Each row is a point. To make a cloud, some directions were put in groups of two or more. Within a group, all points are equally far from the middle, so they leave a hole (a ring in 2 directions, a hollow ball in 3). The other directions are filled evenly. Then the cloud was stretched, turned, moved and blurred a little. Count the holes, and give their numbers of directions, smallest first.

Cloud, 21 rows:
[[-0.27  0.27  0.20]
 [-0.07  0.62 -0.25]
 [-0.17  0.49 -0.35]
 [ 0.01  0.35  0.17]
 [-0.47  0.24 -0.12]
 [ 0.14 -0.21  0.05]
 [-0.21  0.15 -0.19]
 [ 0.09 -0.37  0.61]
 [ 0.18  0.45  0.37]
 [-0.16  0.66 -0.36]
 [-0.16  0.18 -0.17]
 [-0.17  0.07 -0.09]
 [ 0.46  0.31 -0.67]
 [-0.13  0.61 -0.38]
 [ 0.57  0.07 -0.15]
 [ 0.11  0.00  0.00]
 [ 0.04 -0.03  0.31]
 [-0.13 -0.30  0.08]
 [-0.18  0.43 -0.07]
 [ 0.31  0.55 -0.79]
 [ 0.15  0.89 -0.21]]
Holes: 0

Cloud:
[[-0.44  0.13  0.61  0.13]
 [-0.45  0.30  0.52 -0.08]
 [-0.24 -0.47  0.39 -0.06]
 [-0.52  0.27  0.29 -0.06]
 [-0.36  0.02  0.68  0.11]
 [-0.14  0.22  0.80 -0.14]
 [-0.30  0.31  0.68 -0.07]
 [ 0.58  0.02  0.34 -0.21]
 [ 0.14  0.21 -0.35 -0.17]
 [-0.21  0.44 -0.06  0.06]
 [ 0.43  0.22 -0.08  0.10]
 [-0.44  0.21 -0.12 -0.02]
 [ 0.00  0.31  0.71  0.11]
 [ 0.28 -0.09 -0.36  0.01]
 [ 0.47 -0.23  0.05 -0.28]
 [ 0.47  0.02  0.25  0.20]
 [-0.23 -0.23 -0.12 -0.46]
 [-0.19  0.03  0.60  0.61]
 [ 0.09 -0.11  0.73 -0.17]
 [-0.51 -0.06  0.57  0.45]
 [ 0.37  0.14  0.61  0.01]
 [-0.19 -0.65 -0.22  0.14]
 [ 0.26 -0.29  0.45 -0.33]
 [-0.36 -0.57 -0.04  0.02]
 [ 0.36  0.33  0.22  0.23]
 [ 0.23 -0.28 -0.24 -0.29]
 [ 0.21  0.34 -0.28 -0.31]
 [ 0.02 -0.03  0.70  0.23]
 [-0.28  0.34 -0.05 -0.56]
 [-0.32  0.37  0.12  0.38]]
Holes: 1 (3)

Cloud, 32 rows:
[[-0.51  0.07  0.20 -0.05]
 [ 0.46  0.45 -0.56 -0.25]
 [ 0.56  0.13 -0.06  0.05]
 [-0.10  0.52  0.33 -0.56]
 [-0.04  0.21 -0.56 -0.54]
 [ 0.64  0.25 -0.14 -0.13]
 [-0.18 -0.15  0.42 -0.06]
 [ 0.20  0.59 -0.11  0.33]
 [ 0.18  0.43  0.46 -0.22]
 [ 0.47 -0.13 -0.18 -0.16]
 [-0.30  0.27 -0.58 -0.23]
 [-0.08 -0.19  0.32 -0.28]
 [ 0.44 -0.01 -0.38 -0.04]
 [ 0.56  0.09 -0.09  0.04]
 [ 0.22 -0.31  0.31  0.12]
 [-0.25  0.33  0.28 -0.42]
 [ 0.15 -0.31  0.35  0.37]
 [-0.41 -0.35 -0.56 -0.01]
 [-0.42 -0.42 -0.49 -0.08]
 [ 0.22 -0.23  0.30  0.38]
 [-0.20  0.31 -0.39  0.51]
 [ 0.19  0.43  0.29  0.23]
 [-0.29  0.12 -0.59 -0.23]
 [ 0.38 -0.07 -0.33 -0.36]
 [ 0.00  0.19  0.00  0.67]
 [-0.08  0.74  0.06  0.16]
 [-0.04 -0.14 -0.37 -0.49]
 [ 0.13 -0.02 -0.44  0.57]
 [-0.25  0.25 -0.24  0.62]
 [-0.50 -0.25 -0.29 -0.25]
 [ 0.37  0.44  0.40 -0.17]
 [-0.44  0.30 -0.02  0.44]]
Holes: 1 (3)

Cloud, 55 rows:
[[-0.41 -0.22  0.45  0.52  0.15 -0.06]
 [-0.22 -0.52  0.28  0.07 -0.32 -0.41]
 [ 0.11 -0.19 -0.09 -0.51  0.65 -0.15]
 [-0.57 -0.50  0.40  0.24  0.40 -0.11]
 [ 0.44 -0.07  0.44 -0.32  0.28  0.43]
 [ 0.56 -0.17 -0.15  0.30 -0.10 -0.39]
 [-0.33 -0.09 -0.03  0.66  0.05 -0.19]
 [ 0.01 -0.26  0.42  0.11  0.85  0.26]
 [ 0.49 -0.19  0.58  0.15  0.18 -0.19]
 [-0.17 -0.56 -0.43  0.16 -0.05  0.28]
 [-0.30  0.36  0.15  0.01 -0.13  0.24]
 [-0.48  0.05  0.05  0.25  0.21  0.43]
 [ 0.38 -0.63  0.57  0.14  0.53 -0.02]
 [-0.22 -0.68 -0.38  0.24 -0.20  0.13]
 [-0.30 -0.43  0.44  0.13 -0.09  0.52]
 [ 0.38 -0.15 -0.13  0.02  0.27  0.50]
 [ 0.42 -0.64  0.12 -0.33  0.18 -0.01]
 [-0.10 -0.37 -0.29  0.38 -0.48 -0.37]
 [ 0.38  0.23 -0.30 -0.21  0.30  0.10]
 [-0.41 -0.17 -0.41  0.01 -0.32  0.02]
 [ 0.63 -0.16  0.43  0.24  0.08 -0.08]
 [-0.46 -0.10  0.34  0.05  0.12  0.58]
 [ 0.36 -0.22 -0.42 -0.27  0.28  0.12]
 [ 0.15 -0.66  0.38  0.53  0.16  0.41]
 [-0.28 -0.50  0.48  0.22 -0.17  0.40]
 [-0.27 -0.20 -0.31 -0.13 -0.43 -0.15]
 [ 0.11 -0.31 -0.42  0.00  0.72 -0.16]
 [ 0.40 -0.41  0.51  0.29  0.61  0.04]
 [ 0.67 -0.26 -0.20  0.17 -0.08 -0.21]
 [-0.18 -0.55  0.45  0.44 -0.12  0.39]
 [ 0.39  0.15  0.16  0.29  0.28 -0.33]
 [ 0.54 -0.35 -0.29 -0.21 -0.03 -0.15]
 [-0.57 -0.12 -0.48  0.12  0.12  0.00]
 [ 0.14 -0.18 -0.06 -0.35  0.64 -0.43]
 [ 0.53 -0.12  0.21 -0.05  0.20  0.50]
 [-0.40  0.17 -0.35  0.27  0.06 -0.28]
 [-0.30 -0.36 -0.48  0.07  0.16  0.30]
 [ 0.09 -0.57 -0.27  0.61  0.49 -0.07]
 [ 0.12  0.24 -0.21 -0.02 -0.39  0.01]
 [-0.40 -0.35 -0.33  0.58  0.06 -0.38]
 [-0.31 -0.09 -0.35  0.20 -0.33  0.20]
 [-0.07 -0.07 -0.21  0.51 -0.15 -0.52]
 [-0.27 -0.68  0.00  0.04  0.75 -0.14]
 [ 0.03 -0.15 -0.20  0.49 -0.26 -0.52]
 [-0.13 -0.12  0.18  0.09  0.56  0.60]
 [ 0.12 -0.17  0.12 -0.33  0.58 -0.50]
 [-0.02 -0.08  0.30 -0.25  0.36 -0.57]
 [ 0.06 -0.08 -0.16 -0.20  0.36 -0.69]
 [ 0.66 -0.14  0.35  0.17 -0.01  0.04]
 [-0.21 -0.31  0.43  0.59 -0.16 -0.04]
 [ 0.21 -0.39 -0.06 -0.06 -0.29 -0.56]
 [-0.27  0.43  0.24  0.07  0.13 -0.03]
 [-0.06 -0.93  0.44  0.20  0.19  0.21]
 [ 0.41 -0.11 -0.23  0.27  0.59 -0.24]
 [ 0.09  0.45  0.36 -0.30  0.19  0.12]]
Holes: 3 (2, 2, 2)

Cloud (54 x 6):
[[-0.01 -0.51  0.37 -0.15 -0.25  0.39]
 [-0.42  0.23  0.52  0.33  0.04  0.31]
 [ 0.00  0.09 -0.16  0.38  0.16 -0.45]
 [ 0.43  0.01 -0.55  0.21 -0.19  0.30]
 [ 0.07  0.34 -0.68 -0.26 -0.03  0.54]
 [ 0.13 -0.42  0.33 -0.06  0.56  0.46]
 [-0.58 -0.42  0.03 -0.11  0.10  0.26]
 [-0.48  0.37  0.05  0.39  0.24  0.63]
 [-0.73  0.08 -0.34  0.55  0.09  0.37]
 [-0.06 -0.31  0.47  0.51  0.29 -0.22]
 [-0.51 -0.24  0.14  0.52 -0.30  0.14]
 [ 0.07  0.60  0.15 -0.06  0.17  0.40]
 [-0.20 -0.42  0.73 -0.44 -0.02 -0.06]
 [-0.04 -0.39  0.25 -0.54  0.48  0.38]
 [ 0.19 -0.50 -0.03  0.20  0.21  0.49]
 [ 0.25 -0.07  0.67  0.01  0.18  0.40]
 [ 0.15  0.04  0.46 -0.33  0.29  0.50]
 [-0.40 -0.40  0.09 -0.08 -0.26  0.60]
 [ 0.04 -0.43  0.49 -0.29 -0.32  0.05]
 [ 0.05  0.14 -0.41  0.38  0.51  0.23]
 [ 0.00 -0.11  0.37 -0.48 -0.29  0.31]
 [-0.08 -0.07  0.04 -0.01 -0.60 -0.16]
 [ 0.25 -0.21  0.53 -0.58 -0.16  0.03]
 [-0.51 -0.18  0.19  0.15  0.58 -0.08]
 [ 0.55  0.19  0.46 -0.20  0.08  0.06]
 [-0.56 -0.30 -0.36  0.42 -0.17  0.16]
 [-0.04 -0.14 -0.15 -0.05  0.23 -0.65]
 [-0.59 -0.23 -0.57  0.01 -0.07  0.43]
 [ 0.25  0.11 -0.80  0.13 -0.03  0.44]
 [ 0.55 -0.22  0.03  0.05 -0.23  0.16]
 [-0.47  0.04  0.37  0.00  0.66 -0.04]
 [-0.63 -0.11 -0.35  0.30  0.17  0.09]
 [-0.58  0.17 -0.35 -0.33  0.01  0.20]
 [ 0.12  0.44  0.45  0.06  0.04  0.38]
 [ 0.13  0.57  0.16 -0.13  0.25  0.32]
 [ 0.44  0.09 -0.35 -0.40  0.09  0.03]
 [-0.19 -0.23 -0.51 -0.28  0.16 -0.11]
 [-0.70 -0.31 -0.10  0.16 -0.05  0.33]
 [-0.56  0.16 -0.42 -0.20  0.12  0.02]
 [ 0.23 -0.33  0.30 -0.01 -0.31  0.48]
 [-0.42  0.06 -0.29  0.43  0.40  0.02]
 [ 0.47  0.27 -0.29  0.34 -0.10  0.14]
 [ 0.31  0.27  0.34 -0.46  0.58  0.15]
 [ 0.25  0.01 -0.28 -0.08 -0.64  0.25]
 [ 0.14 -0.41  0.16 -0.07  0.67  0.40]
 [ 0.28  0.29  0.35  0.01 -0.17  0.47]
 [-0.10  0.19 -0.38 -0.15  0.25  0.77]
 [-0.22 -0.37 -0.21 -0.11  0.12  0.70]
 [-0.66  0.27  0.30  0.23 -0.39  0.35]
 [ 0.26  0.01  0.59  0.30  0.12 -0.45]
 [-0.35 -0.12 -0.01 -0.56  0.14  0.36]
 [ 0.08 -0.68  0.44 -0.33  0.39  0.32]
 [-0.04 -0.01 -0.22 -0.69  0.24  0.04]
 [-0.14 -0.15 -0.07  0.17 -0.62 -0.10]]
Holes: 2 (2, 3)
